Every row gives one point. The window is the flat piece filled in between its corners: a triangle in 3 columns, a solid with four corners in 4, and so on. A path goes straight from each point to the next, and from the last back to the first. After which points does the path pass through the window?

Window (4 x 4):
[[ 11 -26  24   4]
 [ 17  -5   0  14]
 [-24 -12 -26   8]
 [-60  32 -12 -32]]
Path:
(1): [-17 -13  19  13]
(2): [-25   5  11  17]
(3): [  2   1   1 -12]
(4): [ -1  -7  -6 -17]
(5): [-27  -6  31   7]
(6): [-29  -6  -5  17]
(7): [ -1 -16 -36  -7]
(8): [ -6  16 -40 -35]
(9): [-19   7  -1   6]
(10): [-36   0 -15  14]
(11): [ -6  -2 -36 -20]
(12): [ 14  -8  -1 -32]
Through the window after points: 4, 6, 12

Window (6 x 6):
[[  8   9   6  19  -4  11]
 [-14 -28 -13  26 -16  13]
 [  4  24  -4 -28  31 -30]
 [-15  -8 -13   5 -32  17]
 [-22   8  10   9   5   9]
 [  8 -17  -8 -60  21   0]]
Path:
(1): [-20  17 -21  10  18  30]
(2): [ -3  -5  26   5 -10 -12]
(3): [ -2 -18   5   4 -13 -17]
(4): [-16  -3 -25  14  10  24]
(5): [ -4  -1 -21 -12   1   6]
(6): [  1 -15  18 -21 -23 -10]
(7): [ -7 -12  31  13 -14  -9]
(8): [-13   6  -8   6   6  13]
Through the window after points: 1, 3, 7

Window:
[[  8   8  40 -10  42 -21  23 -25]
 [ -2  39 -11 -23   5  -3 -25  10]
 [  5  11  16  12  11  -7   4   5]
 [-60  -5   3  -3   3  -2  11  41]
 [  3  -1 -20  -6 -21 -31 -18 -11]
 [ -7   1 -18  -1  -6  -4  12   6]
 [ 10 -13   0 -12 -15  -2  -6  -1]
 [ 11 -27 -10  10   9  -6  -4  -7]]
Path:
(1): [-11   9  11   9   8  24   0 -23]
(2): [-27   8   1   7 -10   6  -6  -6]
(3): [ 11  -7 -19  -8   1 -18  -4  33]
(4): [ 11  -7   2 -13   3 -15   2  16]
(5): [-18  -3  -2   0 -14   9   0 -21]
(6): [-20 -14 -15  17 -16  12 -16 -21]
(7): [ -5   3 -18 -12  -6 -13  -2  30]
(8): [ 10  -9   3  -7   6 -16   0   6]
(9): [ -7  -1  10  -8  -3   9   2 -25]
(10): [-12  -3  12   5  18   3  -1 -21]
(11): [ 12  -3  -1 -18   0 -34   3  28]
(12): [ -8  -7  -4  -1   5 -25   4  19]
(13): [-33   7  11   0   0  11   0  -1]
(14): [-10   9   0   2  -6  -7 -13 -13]
(15): [  1   6  -5  -7  11 -16   4   7]
(16): [ -3   3   2  -6  11 -13  11  27]
Through the window after points: 4, 8, 12

Window, 9 rows:
[[ -2 -19 -27  13   5  16  43   0  28]
 [  5   7   0  -6  -4 -24  33   4  18]
 [-33  -7 -11   1  10  -3   8  12   4]
 [  2 -12  -7 -38  16  -6   2  -7   1]
 [ 14 -13  12 -10  17  -3 -17  24   5]
 [-24   4 -11  39 -15  41  24 -36  19]
 [ 12  -7 -17  -1  16 -10 -14   8 -34]
 [-25  17 -18  21 -28  60  58  -7  19]
 [  8 -16 -22 -20  -9 -20 -32  17  -1]]
Path:
(1): [  4 -47   5  -3 -12  -2 -10   6 -22]
(2): [ -1  16 -28  -4   5  -2  -6   3  15]
(3): [  4  16 -26   1  17   5  -4   8  -7]
(4): [  5 -40   7  -7  -4 -19   3  -1 -28]
(5): [  0 -39   5   9 -32   1  22   7   2]
(6): [-10  28 -35  17  23  28  11   1  18]
(7): [ -3   5 -16 -15  18  -4  -3  -3   3]
(8): [ -1 -41   2   3 -20   9  18   6 -17]
(9): [  1 -22   7  -7  -3  10  11   1 -14]
(10): [ -6  10 -31   3  10  10  -2   6   7]
(11): [  5   4 -18   3   3   4   2   4  10]
(12): [ -3 -30 -10  -5 -11   4  23  -3  -3]
(13): [ -3 -23   5   3 -15  15  14   5  12]
(14): [  1  13 -18   4  24  12   9   7  11]
(15): [ -9  12 -26  10   9  26  19 -13  16]
(16): [-17  -9   1  17 -24  26  24 -15   4]
Through the window after points: 1, 3, 7, 13, 15

Window, 11 rows:
[[-51  15  23 -60   6  42 -25  26  17  34   7]
 [ 17  -8  29   8  13  -1  17 -23  -5 -47 -18]
 [-28  17  -3 -11  17 -13   3 -42 -34  -2  48]
 [-46 -44   1 -10  -7   6   1 -23  -5 -22 -14]
 [-17   7  35 -53 -49  19 -42  33  -7 -24  -8]
 [-20 -26  18  16  -4 -36  21  27 -11  33  18]
 [  0 -36 -46  27 -12   8  21 -13  21 -39  13]
 [ 14 -41 -29  -3   2 -21  -4 -17 -27   1   0]
 [ 20   5  49  30 -28 -11 -24 -13 -15  57  49]
 [-33 -17 -46   2  17 -37  14 -44  33 -16   0]
 [-31   3 -33  21   9  -7  32 -35 -11 -21 -34]]
Path:
(1): [ -3 -23   4 -29 -39   2  29  -6  16   3   3]
(2): [-12 -17   5   3  -1 -16  27 -20   1  -1   4]
(3): [-31 -20 -11  13  25   4 -33  -1  -8 -14   3]
(4): [-26  -5  -2  -4   5  -8 -34   6 -10  -7   5]
(5): [-19  -8  35 -36 -23   2  23 -21  -2  20   2]
(6): [ -7 -13  -7  -2 -11  -3  24 -20  -5  -1  16]
(7): [-30 -15 -17  38  34 -28 -16 -17   2  -7  15]
(8): [-28  -4  -5  28  27 -19 -32   9 -22  27   1]
(9): [-11 -22   0 -41 -45   5  30 -24  14 -14  17]
(10): [ 15 -10  -2 -13 -12  -5  37 -43  -2  12  14]
(11): [-43 -24  13  27  -3   5 -34  42 -18 -17  12]
(12): [-30  -8  -4  21  24  -4 -43   2 -10 -21  -7]
Through the window after points: none

Window, 12 rows:
[[ -5  31  20 -19  29   6 -48 -23 -21  23 -28 -11]
 [ 24 -39  13  25  35  13 -30  29 -34   6  35 -27]
 [  3  16  -7 -24  29 -14  28   1  -3  60  14   9]
 [-44   6 -27  26 -15  28  -7  27   7  22   9 -21]
 [-25  -9  -3  47 -24 -26  19  25 -11 -18 -38  -8]
 [ 17 -24 -26  12  11  53  -6   5  14 -27 -20  16]
 [  5 -18   7  19 -15 -21  51 -46 -20  17   7  -7]
 [ 21  42 -43 -25   0 -45   0 -20 -22  11 -24  13]
 [-29  10 -13 -14  12 -26 -20 -26  38 -34 -43 -35]
 [ 42  22  25  16  -8 -22  42  16  35 -37 -17 -19]
 [-10  18   9 -35   4  10 -39  54  17 -17   5  -6]
 [-18  30 -18  17  19 -51  22  48 -23 -49  29  -9]]
Path:
(1): [ -6  14 -11  -1 -19  27  18  19 -14  -7 -23 -32]
(2): [ 27  26 -18 -13  10  13  36  22 -22  -9 -18 -48]
(3): [-24   3   5  24  -5 -20  -5   8  30   4   9  12]
(4): [ 14  13  -8  25  -9 -20 -13  -7  16  25  34  19]
(5): [ -2   3  -8 -15  24   1  17   7  -4  12 -13  -9]
(6): [  6   5   2 -16  -8  30  17  35 -12 -36 -15 -31]
(7): [  4   0  -9   6  11   5 -16  11  19 -10  -8  10]
(8): [-14  18   4   5  -2 -19  -4 -11  13   1 -15   7]
(9): [ -7  16 -26 -14   1  -7  19  11 -26 -16 -51 -43]
(10): [ -6   8 -10 -11  21 -13  22  21 -16   3   4 -17]
(11): [ -2  20  -5  21   5 -32  -8  -7  14  10  17  19]
(12): [-10 -20  15  18  29 -35 -43 -31  21  28  -1  18]
Through the window after points: 2, 4, 6, 10

Window:
[[  6  -7  -6   9  -8  -1   8   8  24 -19  12  13  -6 -20]
 [-15 -29  17  10  24 -17  16  25 -48  17  18 -10  -6  16]
 [-20 -30   6  -9  14   2  -6   6 -38  34  48  -6  -2  11]
 [ -6   2  15  14  11  18 -12  -3  19  -6 -13  19   6 -24]
 [ 22  26  -6 -25  -9  29   6  18  -2 -27 -27 -16  13  15]
 [ -8  17 -12 -11  10  -9 -14   0  13 -23 -13  -5   3  12]
 [ 14  -5  15  -2  -4   3 -21   1   9 -17  -3  28 -19   3]
 [-20 -10   7  -6  -5   9   3  -1   7   4  -9   1 -31  -6]
 [ -3  26   1  19   3  17  -1  -1   1 -18   8  11 -20  -3]
 [-29 -21  13   7 -12 -15  -8   4 -46  10  23   6  -4 -16]
 [ 21  27   0   8 -21   7   2   1  17  -6 -25 -14  14  27]
 [ 26   2 -23  16   0  16  -7 -12   0 -20 -25  -7  -4  -2]
 [ -1  -1  16  -8  13 -18   1  -7 -14  20  18  13 -20 -28]
 [ -7  17 -15 -23   1  -3 -24  60 -18  34  -4 -17  -7  20]]
Path:
(1): [  1   3  10  10   9   4 -15   6  -3  -9  11 -16 -10  -4]
(2): [  4  -5   3   5  -1   5 -15   0  -5  -7   9 -12  -1  -1]
(3): [ -2  -2 -12   1   7   6  13   4  -7   8  -1  17 -10   1]
(4): [-19  -5 -13   7   4  -9   8   7 -10   8  -3  23   3   4]
(5): [  5  -1  21 -15   8  11 -23  15 -11 -10  13 -29 -24  -9]
(6): [ -4   5   9  -2   2  -2 -19  14   2  -5  -3 -22  -2  -3]
(7): [ 0 10 -6 -2  0  5 -3 14 -3  5 -8  8  0 11]
(8): [-11  13 -15  -1   5   3   4   5  -8  10  -6  11   2  10]
(9): [  1   0   7   3   3   5   0  11 -12  -4   4 -17  -7   3]
(10): [  7  -4  17   9   8  -1 -15  14  12  -9   8 -16 -10 -11]
(11): [ -8  11 -32 -13 -13   1  16   1   0 -10  -8  28   4   5]
(12): [ -2   7 -17 -12   0  -5   7   6 -15   4 -11  24   9  13]
Through the window after points: 2, 6, 10

Window, 14 rows:
[[ -1  21   4  -5 -20 -20 -13  -2  -9  27  28  23 -41  15]
 [ -6  -7 -23 -12  -5   3 -19   9  10  10 -19 -23 -19 -16]
 [-53  15  18  -7 -26   8  13  22  34  -7  -7  30 -32  13]
 [  1 -22 -19   0   4  15 -21 -23  -4  -5  19  60  14  22]
 [  6   7  20   6 -15  -2 -13 -15 -22 -13  24  14  29   3]
 [  0   7   5  15  12 -12  -7   8   9 -11  -6  15  -5 -17]
 [  5  -6   6 -33   8  -7  25 -32  18  -5   8  34  28  24]
 [-15  15 -11  11  -6 -20  38  -9 -11  15   2   7   0 -24]
 [ 19  -5  -4 -34  -8  30   2  -5  27  33  10  23  12 -20]
 [ 33   8 -11   7   7  15 -13 -59  14 -28  11  23   7  20]
 [ 16 -27  38  21   4  12   5  -6 -26 -15  11 -12  15   8]
 [ -5  -4  34  23  17  -6  -7 -33  -2   7  10 -38  11   6]
 [  7  -2 -33  17   6 -13   3  -1  32  -6  12 -36  -6 -28]
 [ -4 -17   5  25 -14 -14  -1   2   3  19 -19   4  12  29]]
Path:
(1): [ -5 -14  10  -1 -11 -13  -4 -15  24 -20  -4  -2  -1 -17]
(2): [  8 -21   5   8 -18  -6 -19 -25   2  -7   4  10 -16  -5]
(3): [-14  22  11  20  20  -7  30  13 -19   2   9 -12  30  21]
(4): [-13   6 -33  14   6  30  -7  14 -10  -3   8   6  12  15]
(5): [  7  -9  23   5  -8 -21 -10 -23   7   5   3   0  -7 -10]
(6): [ 12  -2  -9  -2 -20  -7  -8 -36   8   9  -5  13   6 -22]
(7): [ -2  -2   5 -16  12  29   1  20  16   6  19  17   1  18]
(8): [15 18 -7 -7 12  9  0 -6 11  7 24 15 17 39]
(9): [-13 -19  14 -14 -11  -4  14 -15  13  -4  -9  18   0 -16]
(10): [  8 -23  16   3 -15 -12   5 -21  13   2  -9   8   0   2]
(11): [-5 10  2  1  1  9 -4 -6 -2  5  7 13  5  7]
(12): [ 5 14 -6  7 13 19  6 -3 -9 27 14  6 20 17]
Through the window after points: 6, 8

Window:
[[-15 -14 -30   3  15  -9 -13  -8  23  -3   9  23 -30 -14]
 [ 25  -2 -30   7  -5  -9 -12  10 -13   0  10  -9  -4  -9]
 [  0  12  -7  24 -23  -9 -21   5  -5  -2 -11  10  15  14]
 [-11  -9   0 -17 -22   5  21 -15 -16  -1   7  -9   2  20]
 [ -3  24 -23 -14  21   8 -24   2  16   9  19  24 -24  -4]
 [ -4  -7  15   1 -14 -25   2  -7  -5  15  10 -16  18  17]
 [ -6  -7  11  11 -20 -10  18  15 -11   2  20  11  29  18]
 [-15  -3 -15 -22  -1   0  -3  20   8   8  -4  -2  -4  -2]
 [-13   1 -13 -11   8   6 -17  13   7   2  17   3 -60 -18]
 [ -7  -2  17  -3   0  -2  12  -4 -22   0  -2  -5  17  -6]
 [ 31  -1  -9  -9   4 -19 -30  19  -7 -33   4  -5  -9   5]
 [ 34 -13   5  16 -12   4 -13   8   6  -2  -5  -2  13  12]
 [ 15  22   5  21 -15 -17  19   8   8  -6  -8  -3  23  18]
 [-11   9  10 -21 -29  -6   9  -5   6   2  15   7  13 -14]]
Path:
(1): [ -3  24  -9  13 -29   1 -16  24  17 -14   6 -31  32  15]
(2): [  0 -12   8 -12   3 -13   7 -11 -10  11   7  25 -13  -1]
(3): [ 16  -1  -5  -3  -9 -13 -15   9  -5   7  -2   5  -7   4]
(4): [-21   3 -10   5  11  -3  12  -9  18 -30  23  -4   8  -2]
(5): [ -8   2 -17  10   1  13 -24  10  35  -4  16   6  -1  -6]
(6): [  3   7   2 -13  -4 -20   3   2 -17   7   7   8 -15  -3]
(7): [ 10  20  -1 -24 -15  -2  -1  15 -20  24 -14  17 -11  20]
(8): [ -7  -7  -9  10  -1  -5   3  -2  17 -16  14 -11  10  -3]
(9): [  0  11 -10   2  -2  -6 -12   5   5  -8  10  -6   0  -2]
(10): [ -2 -13  -1  -5  -2  -8  -3   5   0   8   0  26 -13  -3]
(11): [ 10 -10  -2 -23 -18  -6   7 -12  -8  12   5  13  -2   2]
(12): [-14  21  -3   9  -5  -6 -10  16  12 -10  17  -9   8 -13]
(13): [  2  -2   1   9   2   3  -1   3  -2  -7   8 -10  23  -1]
(14): [ 10   0 -13 -13 -28 -23  -3   7  -8  10  -4  14 -16  17]
(15): [ 18 -12 -31 -23   1 -19  11  12  25  16 -16  28 -16  -9]
(16): [ -8   5   2   9  -2   3 -17   4 -10  -9  16 -11  -7   9]
Through the window after points: 3, 7, 11

Window (14 x 14):
[[ 20   5  -5  -9 -13   5 -13 -14  17   3  41 -26 -11  10]
 [ 28  16  32  -5 -26  19  -5 -15 -22 -20   0  -8 -20   0]
 [ 27   8   1   3 -11 -18 -18  -7 -19 -17  11   5   6 -19]
 [ -4 -27  14 -33  -4  -8 -12   4  -4  19 -16  -8  13  -8]
 [-23 -13   8  34  16  55  10 -19 -10   2  -7   5 -20 -11]
 [-45 -46   4  -9  32  49  -8  12 -45 -28   9 -53 -16 -46]
 [ -4 -29   6  28  32  40  26  27   4 -11 -12   9   5  56]
 [ 14  36 -45  35 -16  -3  60  40  38  11  -4  11 -29 -28]
 [-28  25  -2  45 -22 -10  23   1   6  -9 -10   8 -21  12]
 [ -8   6  25   7  18  -2  -1  35  20  17   2  -4  17   6]
 [ 15 -11  -6 -49 -20  27  -2  41  21 -14  -3  11  60 -19]
 [ -8 -11  14 -15  -3 -10 -27  19   7 -24  15   8 -25 -15]
 [ 31   6 -13  19 -34  26 -17  21  11  -5  -7  -4  -4   4]
 [ 32  21  -5   1   4  13 -17 -21  20 -22  -7 -24 -10  13]]
Path:
(1): [  0  12  -7  -3  -6  20  -3  11 -12 -17  -4  -5 -17   7]
(2): [  7 -27   8  26  -7   6   6 -12  13  -5   9   0  16 -24]
(3): [ 18 -21  12 -12  -4  12  -4   3  20 -13   1 -10  11 -18]
(4): [ -7  31 -27 -12  -8  30  -3  27  -9  -5   5   2  13  25]
(5): [ -7  14 -22 -22  10  35  -9  16  -1   2 -24   4   9  35]
(6): [ 15 -34  32  57   6  10  26  11  10 -25  16  -9 -16   4]
(7): [ 30 -35  28  24  -5  -5 -14  -5  32 -28   1 -22 -15 -10]
(8): [ -5  17  -9 -17 -10   9  -1  15  -5   4   0   5  11 -10]
Through the window after points: 3, 5
